Every row gives one point. To make a cloud, some directions were put in groups of two or more. Within a group, all points are equally far from the middle, so they leave a hole (a ring in 2 directions, a hollow ball in 3). The other directions are filled evenly. Then the cloud was stretched, turned, moved and blurred a little. How many holes are there, and how many directions does each take, smallest first?
In the rows, zero is written as 128.

Cloud (22 x 3):
[[157 116 152]
 [135 161 134]
 [151 117 161]
 [131 108 102]
 [ 83 117 128]
 [121  58 130]
 [155 110 162]
 [110 123 168]
 [ 81 149 154]
 [121 167 149]
 [127 103 102]
 [164 102 124]
 [ 92 105 123]
 [ 82 119 127]
 [119 125 169]
 [ 99  87 144]
 [124 180 109]
 [ 95  96 131]
 [102 112 105]
 [110 181 148]
 [156 118 151]
 [ 89 125 156]]
Holes: 1 (2)

Cloud (27 x 4):
[[ 90  79 149 147]
 [118 100 147 141]
 [152 105 106 126]
 [108 139 118 130]
 [109 109 150 121]
 [ 95 153 125 150]
 [130 105  70  88]
 [134 104 131 160]
 [ 72 118 113 161]
 [ 80 144 103 160]
 [123  91  93 146]
 [117 142 128 155]
 [118 106 112  88]
 [ 62 103 136 140]
 [141 130 131 172]
 [158 153 133 146]
 [166 102 118 129]
 [159 118 102 145]
 [ 53 111 116 158]
 [ 80 122 129 167]
 [185 155 133 135]
 [ 61  99 106 137]
 [137 104  87  94]
 [136 158 120 140]
 [ 97 100 142 143]
 [151 139 154 132]
 [143 108  98 146]]
Holes: 0

Cloud, 30 rows:
[[ 95 114  94 132]
 [113 121 102 139]
 [178 122 118 156]
 [124  86 149  98]
 [108  82 129 124]
 [123 134  83 106]
 [132  70 110 131]
 [147 106 140 153]
 [125 118 101  87]
 [141 100 156 113]
 [144  98  86 132]
 [163  75  85 126]
 [134  99  92 141]
 [138 107 156 110]
 [111 127 121 159]
 [149 106 159 159]
 [118 122 126 168]
 [112 153  84 137]
 [127 161 101 137]
 [112  76 173 149]
 [166  94  66 121]
 [168 145  97 162]
 [126 112 161 101]
 [165  80 113 110]
 [112  89 120 149]
 [145  98 118  88]
 [109  97 146  95]
 [118 117 159 109]
 [157 110 111  82]
 [135  86  88 126]]
Holes: 0

Cloud:
[[194  96 134 146 129 155]
 [156 139 185  98 156  84]
 [133 171 117 138 138  81]
 [139 124 100  97 143 121]
 [ 96 126 155 192 118 113]
 [145 109 155 164 123  97]
 [ 88 108  80 163 119  77]
 [145 107 176 171 137 115]
 [116 165 135 163 146  85]
 [122 145 143  60  94  70]
 [131 160 135 110 111  88]
 [145 127 174 114 140 109]
 [155 149 168 103  88 128]
 [100 152  69 113  86 122]
 [100 147 121 126 132 143]
 [155 135 125  54  84  94]
 [128 132 136 161 132  73]
 [126 103 115  74 125 113]
 [118 115 155 115 146 135]
 [128 139  83 166 134 130]
 [136 104 119 167 133 153]
 [106 131  77 101  99 123]
 [149 112 151 145  90 123]
 [120 132 108 120 143 112]
 [129 135 123 187 166 156]
 [ 99 120  91 118 113 123]
 [114 129 149 206 137  77]
 [ 90 107 101 169 104 103]
 [121 110 155 144  92 142]
 [146 123 153 131 121 162]
 [164 130 166 134 113 142]
 [132  92 144 107 124 134]
 [103 148 137 189 124 128]
 [158  94 114 134 114 160]
 [134 109  83 149 130 126]
 [130 131 126 111  75 141]
 [130 134 127 164 119 161]
 [136 119  69 149 134 128]
 [ 93 146 107 147 138 114]
 [125 133 132  72 110  81]
 [108 117 133 154 100  96]
 [132 141 143 100 139  88]
 [ 96 145  77 138  83 126]
 [ 89 128 153 182 120 118]
 [118 160 108 157 122 102]
 [124 159 135 153 150 133]
 [172  86  87 125 125 148]
 [110 146  78 110 111 150]
 [132 163 174 134 164 112]]
Holes: 0

Cloud (83 x 8):
[[208  84 123 118 113 135 111  87]
 [173  76 148 130 142 143 152  92]
 [160 117 157 114 135 104 158 136]
 [100 136 153 133 169 152  88 122]
 [109 111 137  97 158 139 186 143]
 [ 76 113 128 143 155 152 132 131]
 [165  74  95  89 110 135 167 115]
 [115 124 153 100 159 175  97 160]
 [141  91 103 146 105 132 108 168]
 [179 122  98 140 105 145 149  80]
 [ 97 108 111 127 108  76 128 155]
 [ 88 126 140 106 149 178 110 134]
 [161 147 117 132 108 144  87  89]
 [109 111 104 128 133  93 151 107]
 [ 92 106 135  67 141 153 153 103]
 [140  86 163  99 132 101 123  92]
 [155 130 110 107 112  99 178 112]
 [152  98  85  90 107 109 124 161]
 [101  68 104 120 132 140 143 114]
 [159 118 122 147  89 121 140  83]
 [ 87 173 136 140 147 111 135 156]
 [147  73 137  95 166 161 112 131]
 [129 106 124 114 171 162  93 145]
 [189 170 117 114 114  99 100 113]
 [108  71 113 134 131 140 129 166]
 [119 106 151  71 136 156  90 140]
 [130 137 164 135 161 174 121 102]
 [168 150 128 106 146 119 109  68]
 [181 107  91  94 106 114 135 153]
 [118 124 103 117 109 155 102 100]
 [126 171 100 103  99 126 118 145]
 [137 176 169 122 167 131 139 119]
 [ 78  92 153 107 120  91 111 138]
 [132 106  94 135 102 139 163 168]
 [127  94 106 117 103 137  99 179]
 [180 145 114 115 161 175 148 125]
 [118  99 148 110 117  98  81 117]
 [136 117  97 139  86  80 138 112]
 [114 156 114 116 160 106 104 125]
 [158 167 131 120 160 116 160 102]
 [104 152 155  98 137 154 145 137]
 [113 115 148 130 143 118  70 137]
 [ 81  96 143 134 154 100 144 139]
 [116  91 107 160 127 130 143 156]
 [149  94 180 133 155 125 129 115]
 [ 61 103 133  78 133 153 144 127]
 [103  87 149 117 123 160 153 154]
 [167 163 132 157 126 162 112 119]
 [ 78 113 158 146 130 107 135 144]
 [125 163 145 107 158 161 127 168]
 [140  97  89  96  88 118 105 165]
 [102 102 123 106  90 113 124 180]
 [156 164 158 136 124 114  81 130]
 [ 70 155 136  89 140 118 100 143]
 [116 159 114 111 126  98  83 125]
 [149 112  99 127 101  73 137 133]
 [ 91  92 129 130 159 147 145 108]
 [ 98  95 161 130 111 108 120 112]
 [ 94 147 164 102 178 126 103 111]
 [184 108 101 155 108 123 159 104]
 [160 121 130 149 106 132  76 144]
 [191 145 144 126 109  98 104 125]
 [141 129 107 119 128  92 174 118]
 [211 145 130 136 115 101 102 114]
 [137 132 130  99 164 116 124 179]
 [ 85 136 129 150 107  94 138 149]
 [101 141 159 151 176 155 133 123]
 [139  91 101 135  95  87 112 117]
 [182 128 139 100 114 161 101 136]
 [132 100 148 162 155 137 158 137]
 [166 132  77 108 115 155 146 106]
 [120 121 144 150 124  91 119 168]
 [104  86 148  92 156 129 162 165]
 [203  87  97 133  90 124 116 107]
 [ 98 131 145  65 153 142 144 100]
 [154  93 110 121 124 104  88 110]
 [155 177 109 117 149 110 149 124]
 [148 174 130 108 126 141 115 162]
 [188 128 117 155 130 100 112 144]
 [148 128 136  69 105 127  91 123]
 [151 126 153  95 135 176  95 125]
 [148 133 103  92  91 118  91 160]
 [146 160 114 165 161 142 133 133]]
Holes: 3 (2, 2, 4)

Cloud, 71 rows:
[[181 101 142 171  68 118 157 109]
 [140 168 160  88 143 135 130 134]
 [193 116  83 185 135 123 123 167]
 [197 110 117 149 119  95 122 166]
 [111 132 139 159 122 106 177  94]
 [146 128 142 133  89 141 172 126]
 [144 119 107 181 155  93 107 125]
 [120 147 128 142 139 124 173 120]
 [138  97 158 125 104 122 140 136]
 [187 143 140 157 130 134 147 111]
 [ 96 119 168  84 109 149 177  82]
 [ 54 122 130 126 108 122 128 128]
 [131 140 100 143  81 181  96 128]
 [115 129 134 125 140 105 180 151]
 [206 123 100 117 141 140 140 167]
 [141 121 125 175 118  99 125 143]
 [ 82 165 117 103 140 127 160 121]
 [155 122 108 128 106 130  91 115]
 [148 136 134 139  97 163 131  79]
 [127 153  52 142 150  98 140 110]
 [120 145  67 131 172 127 169 170]
 [123 145  75  95 142 107  99 142]
 [146 116 132 132 154 108  97 130]
 [134 106  96 138 176  95 135 156]
 [133 139 110 178 149 131 162 107]
 [137 143 144 112 114 114 155 135]
 [120 110 194 139  89 138 155  70]
 [105 177 149 125 161  85 134 111]
 [182 149 139 173 133  92 126 176]
 [170  97 159 155 113 137 100 141]
 [164 153 109  95 130 149 136 151]
 [ 64 146 128  98 157 155 156 126]
 [176 109  87 163 108 139 126 133]
 [114  89  92 100 110 130 140 121]
 [107 132 131 150 140  96 172 144]
 [171  99 158  97  83 127 137 143]
 [143 150 146 118 124  96 119 154]
 [184 111 138 129 108 103 146 160]
 [152 135 120 105 130 157 146 138]
 [199  85 164 141 114 108 113 121]
 [173 116 162 118  79 138 104 154]
 [116 105 131 124 156 103 120 148]
 [ 79 134 179 107 158 100 144 127]
 [158 122  82 114 133 126 139 126]
 [130 113 130  83  83 132 106 143]
 [130 141 118  94 124 158 166 143]
 [102 112 104 130 164 138 166 123]
 [180 113 111 151 128  95 132 179]
 [120 120 114 168 106 114 118 141]
 [100 148  90 123 131 123  94 108]
 [179 123  78 182 152  89 119 124]
 [178 142 140  95 151 128 152 134]
 [158 117 148 109  83 144 177 135]
 [151 109 126 149 111 129 106 151]
 [161 155  99 148 156 118 166 149]
 [171  66 136 140  87 143 133 109]
 [101 130 102 137 113  95 117 133]
 [165  90 118 123 101 139 126  80]
 [114 170 125 103 133  91 136 152]
 [131  88 199 126 106 135 154 112]
 [ 79 149 143 140 112 114 155  86]
 [177 160 147 166 147 140 121 126]
 [199 156 137 129 103 112 138 160]
 [ 86 115 161 111 108 110 118  95]
 [129 137  98 125 142 151 145 145]
 [181 146 135 137 159  83 167 165]
 [141 110 114 142  98 160 130  84]
 [113 169  99 152 131 101 164 136]
 [115 133 173 145 129 164 143  81]
 [158 133 128 100 138 126 181 130]
 [149 119 131 155 125 145 168  87]]
Holes: 1 (2)

Cloud:
[[130  95 119 114  97 136 172 124 154]
 [118 145 170 130 141 102 121 124 153]
 [157 124 122  97 115  76 165 173 106]
 [ 88 140 131 113 124  91 134 135 145]
 [158 103 114 130 130 165 190 141 135]
 [ 85 143 111 138 104 169 149 151 113]
 [129 133 150 158 164 151 118  84 134]
 [154 146 134 136 153 177 168  81 124]
 [164  98 134 139 146  87 143  92 152]
 [108 109 135 122  98 146 193 108 164]
 [136  90 141 134 140 140 141 163 112]
 [171 121 177  86 125 123  93 133 153]
 [143 148 136 133 124 106 135  70 106]
 [140 112 157 114 100 156 124 181 132]
 [119 141 135 110 132 142 145 184 124]
 [176 173 135 139 111 137 135 126 117]
 [198 137 162 123 102 151 114 139 121]
 [160 121 124  78 121 106 160 162 167]
 [ 75 137 147 143 139 119 150 106 106]
 [144 130 181 137 152 104 100 119 138]
 [118 147  71 139 126 155 121 114  82]
 [173 132 128 111 133 155 187 172 144]
 [147 122 160 151 167 154 119 103 123]
 [126 191  93 114 104 163 120 132 115]
 [128 161 102 129 117 185 165  79 107]
 [113 101 160 110 124 166 177 108 160]
 [188 153 114 118  77 128 166 133 103]
 [182 132 102 116 144 151 177 149 135]
 [133 125 155 116  62  73 120 171 136]
 [176 142 109 115 103 172 135 135 122]
 [147 165 108  55 117 120 133 125 146]
 [138 130 159 121 100  94 127  82 120]
 [152 165 121 108 126  74 140 111 152]
 [104 120 160  95 109 139 142 133 114]
 [130 160  80 125 103 169 123 146 112]
 [112 155 135 116 103 168  91 137 118]
 [ 98 134  69 108 168 148 119 100 167]
 [138 108 164 123 162 103 115 110 155]
 [ 86 107  92 108 126 147 141 119 167]
 [ 78 113 116 142 123 111 146 139 109]
 [178 148 168  85 150 125 137 137 107]
 [121 163 148 107 124 119  97 143  94]
 [137 152  85 137 137 122 135 148  84]
 [119 155 103 135 105 102 155 162 134]
 [104 101 113 173 163 125 140 122 171]
 [136 115  62 144 152 194 141 102 145]
 [154 155  81 101 105 144 133 129 107]
 [120 128 123 144 116 145 101 109  62]
 [162  97 191 129 123 110 122 173 163]
 [126 122  87 131  93 134 187 122 101]
 [139 156  70 115 165 134 130 131 169]
 [129 160 117 107 127 142 151 192 125]
 [170 154 121 105 171 153 157  98 129]
 [163 106 110 158 143 124 169 126 145]
 [140 113 156 157 161 118 110 153  84]
 [145 128 104 132  82  78 118 125 127]
 [127 119  99 126  83 109 158 130 124]
 [139  81 126 169 154 134 147 138 146]
 [ 87 130 109 102 156 111 135  97 134]
 [157  91 159 167 114 126 179 128 106]
 [129 137 141 153 181 152  96 113 126]
 [149 177 137  99 124  74 100 125 141]
 [151 132 159  78 139 138 120 123 141]
 [130 109 116 139  98 170 175 138 115]
 [118 167  74 100 126 100 149 120 140]
 [171 116 125 150 151 173 156  87  98]
 [ 92 130 142 155 146 141 122  85 178]
 [141 143 164  85 121  58 156 158 140]
 [103 152 107 153 128 186 153  75  96]
 [141 129 129 103  89 131 160 178 104]
 [119 115 154  93 142 142 116 118 141]
 [144 138  81 126 167 146 164 117  72]
 [172 117 146 129 138 168 129 144 108]
 [119 177  91 149 131 143 108  98 112]
 [150  94 183 140 106 146 160 136 123]
 [167 106 163 134 124 154 113  99 101]
 [137 171 171 127 117 136 167 135 123]
 [153 130 111  68 113 118 150 104 137]
 [171 123  99 173 162 115 127  99 105]
 [148 139  87 126 104 127 107 156  96]
 [191 131 115  96 141  96 138 139 160]
 [137 121 139  85 105 130 178 177 132]
 [159 167 138 132 122 103  97 176  86]
 [150 133  89 129 146 166 128 169 150]
 [ 96 138 157 105  99 106  95 173 143]
 [102 117  94 137 143 194 155 144 114]
 [161 127 158 123  99 155 122 118  95]
 [138 124  85 136 133 103 156 135  65]
 [171 150 114  87 133 173 148 110 130]
 [154 110  98 101 126  89 163 140 102]
 [156 175  89 133 117 103 134 125 101]
 [102 168 129 120 132 117 112  97 116]
 [125 122 152  91 123 162 165 100 182]
 [185 144 188  99 145 118 136 134 127]]
Holes: 2 (3, 3)
